Each row is a point. Each copy is the shape, with its points in the same order, turned, moved and blurred by noise. Is it also mirrored, or only turned?

Shape, 9 rows:
[[ 38  15 -26]
 [-21  27  22]
 [ -4  13  47]
 [-49   4  25]
 [ 49  25 -32]
 [ 62 -39  36]
 [ 24 -16  10]
 [-55  24 -27]
 [-39 -53  31]]
Copy 1:
[[-24  42  37]
 [ -3  11 -24]
 [ 25   6 -13]
 [ -7 -21 -43]
 [-22  49  54]
 [ 52 -14  70]
 [  6  -3  37]
 [-56  -4 -33]
 [  3 -68  -1]]
Copy 1 is: mirrored
Copy 2 (9 x 3):
[[ 26  15 -30]
 [  8  21  29]
 [ 35  14  40]
 [ -2  -4  61]
 [ 24  31 -42]
 [ 99   0 -12]
 [ 47 -16  -6]
 [-46 -14  17]
 [ 32 -61  61]]
Copy 2 is: only turned
Copy 3:
[[ 42  -1 -36]
 [-37 -22 -24]
 [-20 -51 -17]
 [-54 -15  -2]
 [ 52   0 -42]
 [ 54 -56  20]
 [ 22 -21   1]
 [-50  35 -26]
 [-33 -23  51]]
Copy 3 is: mirrored

Shape, 8 rows:
[[-41   1  14 -24]
 [ 23 -16 -94 -59]
 [ 17   7  55 -11]
 [ 10 -36  63   2]
 [ 60 -17 -10 -60]
 [-15  23  36  13]
 [-39  -1   5   9]
 [-33  16 -20  26]]
Copy 1 (8 x 4):
[[ -41   -8   21   -3]
 [   1   24 -100  -26]
 [  33  -28   45    3]
 [  13  -75   31    8]
 [  48   -8  -33  -41]
 [  -8   -7   39   38]
 [ -36  -12   10   30]
 [ -32    7   -8   56]]
Copy 1 is: only turned
Copy 2 (8 x 4):
[[-40   6  33 -11]
 [  3 -22 -57 -83]
 [ 35   5  57  16]
 [ 36 -38  73  22]
 [ 50 -28  15 -58]
 [ -2  16  45  28]
 [-28  -5   6  15]
 [-21   7 -16  33]]
Copy 2 is: only turned

Shape (12 x 8):
[[ 10  18  46 -20  22 -19  19  40]
 [ 63  10 -52 -32   0 -15  21 -70]
 [ 70 -23 -30  -6 -16  14 -17 -41]
 [-19  36  57 -44  -9  25 -11  22]
 [-28 -29  49  16 -79  13  21  21]
 [ 40 -22 -58   0  47  23   2 -56]
 [ 64 -11 -30  -4  18  10  41 -49]
 [-38  12   3  36 -82   2  14   3]
 [-14  30  51   9   4 -13 -10   4]
 [-11   1  72 -30  20 -28  -8 -22]
 [ 67 -11 -46  -3  13 -22 -17 -27]
 [-39 -34 -21 -11 -66  -9  13  12]]
Copy 1:
[[-15  51  52 -35 -20 -39  12  -2]
 [ 51   0 -55 -61  14 -45  -9 -47]
 [ 79   2 -20 -53  22  -5 -51 -15]
 [-35  45  48 -40 -36  31   8 -28]
 [ 16 -20  52   9 -80  28  -1  17]
 [ 48 -16 -32 -44  75 -14  -4 -13]
 [ 69  -7 -15 -44  36 -42  10 -26]
 [ 16 -16  -8  15 -82  28  -1  16]
 [-19  44  25  -1 -20  -3  -3 -13]
 [-38  24  44  -3  -5 -14 -22 -48]
 [ 45  22 -27 -53  34 -45 -43   3]
 [  5 -51   5 -30 -59  14 -18  24]]
Copy 1 is: only turned
Copy 2 (12 x 8):
[[-46 -10  35  -7  11 -53  19 -22]
 [ 60 -24  13 -60  32  33   9 -67]
 [ 46 -50   5 -17 -12  30 -20 -62]
 [-96 -16  23 -26  -6  -8   4 -28]
 [-46 -18  56   0 -92   9  40  -6]
 [ 52 -27 -24  -2  43  44  -2 -24]
 [ 57 -27  16  -3  31  28  22 -60]
 [-23  30  25 -30 -97  23  33 -16]
 [-50  18  43 -13 -11 -16 -15 -12]
 [-51 -22  76 -25  23  -4 -10   4]
 [ 61 -32   0 -30  12  -2 -23 -39]
 [ -8 -26  13 -44 -73  13  47  15]]
Copy 2 is: mirrored
Copy 3:
[[  22   22    5   -4   21   18   45    5]
 [  45    3 -108  -21    0   -9  -28  -60]
 [  44  -17  -60  -22  -42   20  -53  -49]
 [ -17   51   27   -3  -12   12   28  -26]
 [ -16  -43   43   24  -47  -36   24  -16]
 [   5  -24  -95   -6   17   40  -59  -36]
 [  34  -23 -101    0    3   18   -8  -38]
 [ -14  -16    5   27  -45  -62   -7    3]
 [  17   25   23   30   11   -9   -2   -4]
 [  21   17   28   14   40    2   10  -55]
 [  55  -16  -70  -26    0   11  -47  -13]
 [ -26  -50    2  -29  -28  -63   -1  -11]]
Copy 3 is: only turned

Shape:
[[-19 -21  17 -32  32  -4 -58 -16   2]
 [-33 -17  44 -21  43  68  12 -26 -18]
 [-11 -58 -44  32  17 -30 -69 -22   0]
 [ 31  11 -43 -13  -9   5   9 -29 -29]
 [-24  40  34  29   2  -7   9  12  10]
 [ 32 -27   9 -10  47  35 -42  34  23]
 [  2  30 -13 -54 -10  20  22  29  31]
 [ 16  32  -6 -52  34  -4   6  18  42]
 [-28  40   1  -7  24  63  14  20  57]
 [ 10 -55  -4  40  34 -14   2  28  67]
 [ 59  33 -65  26  43 -14  -5  -1   2]
 [ 27 -52 -18 -48  30   2 -54 -62  21]
 [-18  18 -41 -17  53  67 -60  41  24]
 [ 60  -4 -45  44 -15  -6 -59 -28   4]
 [-42 -39  39  45  18  74  20 -46 -14]]
Copy 1:
[[ 14 -18  29 -41  36  13   6 -41  26]
 [-20  33  29  21  61  34  63 -15   3]
 [ 29 -83  13 -25  25  15 -40   2   6]
 [ 40 -12 -68 -15  22  18  25   0 -22]
 [ 19  21  -8  36  -4 -51  17 -22  14]
 [-13  19  11 -42  36   2  -4  35  46]
 [-28  35 -56 -29 -22 -14  44 -15  12]
 [-22  11 -47 -46  19 -35  40 -19  36]
 [-64  47 -35  22  14 -17  11 -18  21]
 [-30 -46   6  12   6 -26   0  53  62]
 [ 30 -14 -82 -27  53 -42 -19  37   3]
 [ 15 -54 -19 -55  59  60  13 -22  48]
 [-56  39  -8 -45  40   1 -48  -5  -7]
 [ 65 -30 -58 -14  19  17 -55  22  29]
 [ -4   8  27  84  55  49  33   6  -5]]
Copy 1 is: only turned
Copy 2, 15 rows:
[[ -7 -14 -39 -18  18  -5 -50 -16  46]
 [ 24  -3  30 -37  27  46   4 -45  58]
 [-24 -54 -90   3   7  22 -30   0 -25]
 [ 44  20 -35 -29   1  -8  30   1 -29]
 [-12  12  13  39   7 -27  25 -48  15]
 [ 35  11 -38  44  23  26 -45   5  41]
 [ 24  64 -19  -3  22 -24  33  27  43]
 [ 43  43 -35  10  38 -37  10   4  54]
 [ -3  70 -26  21  32  20  38 -32  71]
 [  0 -37 -56  77  37  24  22  22  35]
 [ 60  25 -80  29  41 -15  13 -16 -43]
 [ 41 -36 -85 -43  -7  10 -34   0  42]
 [-19  77 -54   4  48  41 -42 -16  39]
 [ 17   0 -88  24 -34  14 -13  -9 -53]
 [ -2 -31  16 -12  -4  76  41 -64  26]]
Copy 2 is: only turned

Shape:
[[-29   1   0  15 -31 -53 -62  45  13 -15  -9]
 [ -4 -47  -2  53 -23   9 -61 -61  31 -49 -45]
 [ 51   2  57  14  22 -48  20 -17 -52  13 -14]
 [ 20   0  55 -27 -44 -44  31  21  45  23  39]
 [-38 -41 -31 -34 -17 -20 -12   0  20  30  -5]
 [-18  34   9 -21 -31   1   1  -4  51 -39 -55]
 [-25  35  68 -33  28 -58 -10  48  54 -77  33]
 [ 47  37  25  13 -33  -3 -43  13  23 -19 -10]
 [  5  -1 -20 -44  27 -16  33  16  32  31  23]
 [ 54  53   9  52  55 -95   8 -62 -46 -18   5]
 [-44 -43   3 -39  13 -44 -46 -65 -33  -1  45]
 [-42  49  77   7  31 -11 -18 -15 -21  20 -26]
 [  4 -11 -32  33  19  16 -42 -34 -47   5   2]
 [-12 -10  23 -40 -57 -20  40  31  -5   8  20]
 [-52  41 -30  42 -13   1  49  -2  -2   1  -6]]
Copy 1, 15 rows:
[[ -44    9   -8   -3  -10  -39  -82   15    1   25   10]
 [ -40   20  -43   34   49  -65  -24  -66   48  -35  -14]
 [  21  -58   33  -10    6  -68   38   -1  -26   12   12]
 [  17  -25   19   41  -28  -15   -6   55   36   33   74]
 [ -30  -17    5   28   38   33  -44   -9   35   42    3]
 [  15   65   18    8    5  -31  -27   -3   63   19   -3]
 [ -41   44   60  -48  -16  -38  -32   63   31  -14   80]
 [  34   25    1   23  -25  -55  -46  -10    1  -14   31]
 [  12   -2   50   30   43   37   -9   26   -3   36   42]
 [ -20   -2   50   -7   17 -103   60  -44  -78   37   34]
 [ -83  -52   29   -8    5   25    1  -62   14    6   27]
 [ -18  -16   97    7  -26  -57  -11    5   18   -6  -34]
 [ -22  -12    6   24   25   -4   -9  -58  -42  -22  -28]
 [   6  -16   -3   11  -32   27    4   52   28   41   22]
 [ -33   54   26   54    6   -6   22   27  -16   39  -44]]
Copy 1 is: only turned
Copy 2:
[[ 19   8 -21 -33 -11  27  15  62 -17   4 -72]
 [ -9 -45   2   5 -63   9  86 -27 -26   5 -91]
 [ 29 -36   4  26  57 -37 -18 -25 -53   5 -16]
 [ 60   6  22   7  43 -18   2  24  67 -11 -21]
 [ 39   1 -35 -47 -34  11  34   6  22  27   2]
 [-44  26   1  -1   6  11  42  -1  35  41 -57]
 [-40  15  -4 -49  73   6  -2  33  43 -70 -67]
 [ 12  22  25  35  11  41  10   3  -8  -2 -73]
 [ 22  23 -36  -6  14  10   7  -7  35 -14  43]
 [-13   9  -8  44  13 -82 -35 -24 -95 -44 -25]
 [ 39 -25   5 -95 -45 -28  -1 -37 -23 -26 -13]
 [-43 -56   7 -11  13   3 -61  -2  -5  24 -34]
 [  7 -27   4  -3 -49  28  19 -23 -74   0   3]
 [ 44   8  33 -30  41  -2  27  33  33  29   9]
 [-47   0  15  13 -27 -17  24  52  -7  28  33]]
Copy 2 is: only turned

Shape:
[[  21  -10    9  -16   -5   -4   14   20   20    5  -14  -23]
 [ -12    4  -35   20    1  -26   -9  -12  -13    3   -6   19]
 [   9   19   16   22   15   -9    4   -4  -20  -74  -44   34]
 [  -3   -4   11  -16   11  -23   -7   21    1   13   16   32]
 [  19   11    9   28    2   -1   20   31   36  -10   19    0]
 [  22  -47   23   17   14  -18  -16    5    8   12  -73    6]
 [   6  -19   17   22  -12   -9   -9  -19   18    5   17   36]
 [  24   22  -39  -17   18   51   18   -8  -12   -4   14   35]
 [  20   18    4    4  -40    9  -31   24   26  -20    2  -14]
 [ -18  -43   21   18   -3  -24    2  -20 -109   10   -5  -93]
 [  22    5  -65    3  -43  -23   -5  -17   15  -41  -11   13]
 [  20  -41    9    9  -33  -22    2   13   28    2   14   10]
 [ -44   -7   -7   12  -15    0   11   18   20   -1   -3   37]
 [  25   16   20  -19    4   19   21   21   11    3    4   36]
 [  17   21  -24   21  -61  -21    8  -10    9   14    6   25]
 [  -5   22   22  -19   21   -3   12  -13   31    8    4   16]
 [  25   10   14   16   19   14  -28   64   -8   -6  -11   -6]
 [ -12   18   -2   22    9  -14  -22  121   24  -18  -15   12]]
Copy 1:
[[  13    1    8  -34    1  -28   -9   32    3   28   13  -20]
 [   1   -1  -25   33   -8  -30   -3   -3    0   -6  -15   24]
 [  34    7   38   48   22   22   -4  -15   35  -24    6  -12]
 [ -12   -4   -3  -16   17  -19  -17    1   12   14    5   42]
 [   8   21   -3  -21   26  -26   30   -9    7   29   36  -10]
 [  41  -35  -23   14   21  -14  -50   47   29   19   16  -14]
 [  -5  -33   -8   15   -5    0    6   -4    2   40   33   29]
 [  25   44  -12  -22  -14   30   31  -13    0    6  -37   26]
 [  -9   41   17    6  -18  -30   -2    9   21   44   26  -12]
 [ -39    5   -2   32    9    9  -65   65 -102  -45   -4  -39]
 [  26   11    6   34  -62  -45   31   -3   13    1  -12   -1]
 [  -1  -23    5   -3   -7  -33   24   30    3   27   36   12]
 [ -34  -18   -6    8   11  -16   25    7   39   25  -20   19]
 [  17   11   19  -42   23    9    8    2   21   44  -11   21]
 [  15    3   10   33  -22  -48   22   -4  -14   61   -7   21]
 [   1  -10    1  -33    7   -2  -12  -40   13   22    0   12]
 [  10   56   -5   -1   36  -11  -16   31   24   12   27    4]
 [ -16   67   -2    0   67  -62    7   31   74   11   23    7]]
Copy 1 is: only turned
Copy 2:
[[ -5 -21  -2 -14   5   9  14  18  37   5  -6   3]
 [ -2   9 -33  18 -35 -17  19   5 -24  14  15   1]
 [ 49 -22 -20  50  22  30  30   3 -41 -14  14  19]
 [-32 -21  -1  25  -6 -21  21  39  -5  22  -2  19]
 [-10   9  -3  30  11  22  20  44  34   7   9 -18]
 [ 38 -59 -36  17   3 -17 -16  -9  23  27 -24   3]
 [ -9 -14  10  46 -16 -16  12   6   9  41  29  -7]
 [-41   1 -12  -2  -6  61   1  18 -40  35  28   4]
 [ 30  23  30  -8   7   4  11  34  20  22  12   5]
 [ -1 -50   5 -38 -29 -60 -38 -19 -23 -96  20 -40]
 [ 36  16 -28 -19 -33  13  59   9  -7  32  50   9]
 [  3 -31   8  12 -11 -19  30  31  37  36  25 -15]
 [-10   1   4  32 -21  -1  48  17 -13  35 -23 -28]
 [-26 -23  13  24   4  43  13  34   3  25  -3  22]
 [ 11  12   7  15 -70  11  31  26  15  28  29   4]
 [-38  -1   7  32   6  13  21  -6  14  16  -6  29]
 [ 16  -2  -8   7  30   4 -27  63  -2   3 -18   0]
 [ 26  21 -20  18  31  -8  26 105   2  11 -58 -13]]
Copy 2 is: mirrored
Copy 3 (18 x 12):
[[ 43 -12  -6   4   5   0  15  -8   0   7 -10   0]
 [-10   8 -28  21  -8  -3 -37  -6 -22 -37  -3  32]
 [ 29   6  -1  19  -5  70  -8 -46 -37 -43  32  18]
 [  2  20   9 -20   5 -16  -8  -2 -10  -5  16  33]
 [ 48  20  12  29  20  -3 -10  17   0 -16  11   3]
 [ 46 -20  27  12 -22  16 -22 -56 -37  23 -36  29]
 [ 12  10  13  34  -6 -14 -25 -33  12   1  28  32]
 [ 12 -10 -44 -13  26  43 -46  17  25   0  34  39]
 [ 49 -10   6   7 -26  -1  -6   9  23 -41  19  -9]
 [-47 -53 -22  47 -49  13   0  -4 -77  53  18 -58]
 [ 30 -23 -55  22  -3  -3 -17 -22  -3 -76   5  23]
 [ 32 -15  13  27   4 -37   7 -15   3  -7  13  28]
 [-14  19  16  20   0   9   0   2  17 -32 -13  51]
 [ 40  18  -4 -17  14  20   3   0  17  10  30  40]
 [ 24   4 -36  35 -36 -29  -9  14  12 -34  25  50]
 [ 15  45 -22  -8   9  11  -9 -22  16  10   0   6]
 [ 43  -7  36 -13   3  19 -26  26 -33  -3   9 -10]
 [ 51   9  63 -19  16  11   5  50 -42 -55 -16  12]]
Copy 3 is: only turned
Copy 4, 18 rows:
[[  6  -1   7  -7 -22  -1  16  14  14   7  16 -22]
 [-20  -2   7 -21  13 -24  28 -50  10  -4  -2  18]
 [ -8  27  52   4  59  11  50  -2   8 -36 -14  14]
 [-26 -15  18 -25  -1 -38  25   6 -22   8  21  11]
 [-38   7  12  10 -13 -14  39   8  26 -12  50 -17]
 [  4 -36  50  11 -13  10  15   9  38  12 -38  26]
 [-11 -32   1 -17   3 -22  27  -8  19 -27  41  40]
 [-24  16   5 -48   4  43  51 -31 -33  -1  47   5]
 [-13  18   5 -26 -26  -9   0   6  26 -52  23  -9]
 [ 48 -35  44  39  31 -16 -74 -75 -15   8   5 -45]
 [ 15  20  -9 -45  -2 -18  59 -47  32 -44  -6  -8]
 [  6 -44   8 -13 -25 -31  34   4  20 -25  23   0]
 [-46 -24 -12  -6   5 -25  38  -7 -10 -30  -7   6]
 [-19  10  17 -14 -12   8  42  27 -27  -8  38  15]
 [  4  13  -9  -8 -32 -32  46 -45   3 -42  26  31]
 [-15  15 -14  -6  18 -13  30  21  -4  23  32  21]
 [-52   8  63 -12 -21   9  -4  11  10 -15  19 -15]
 [-97  14  56 -18 -38 -39  21  24   3 -30  -8 -39]]
Copy 4 is: mirrored
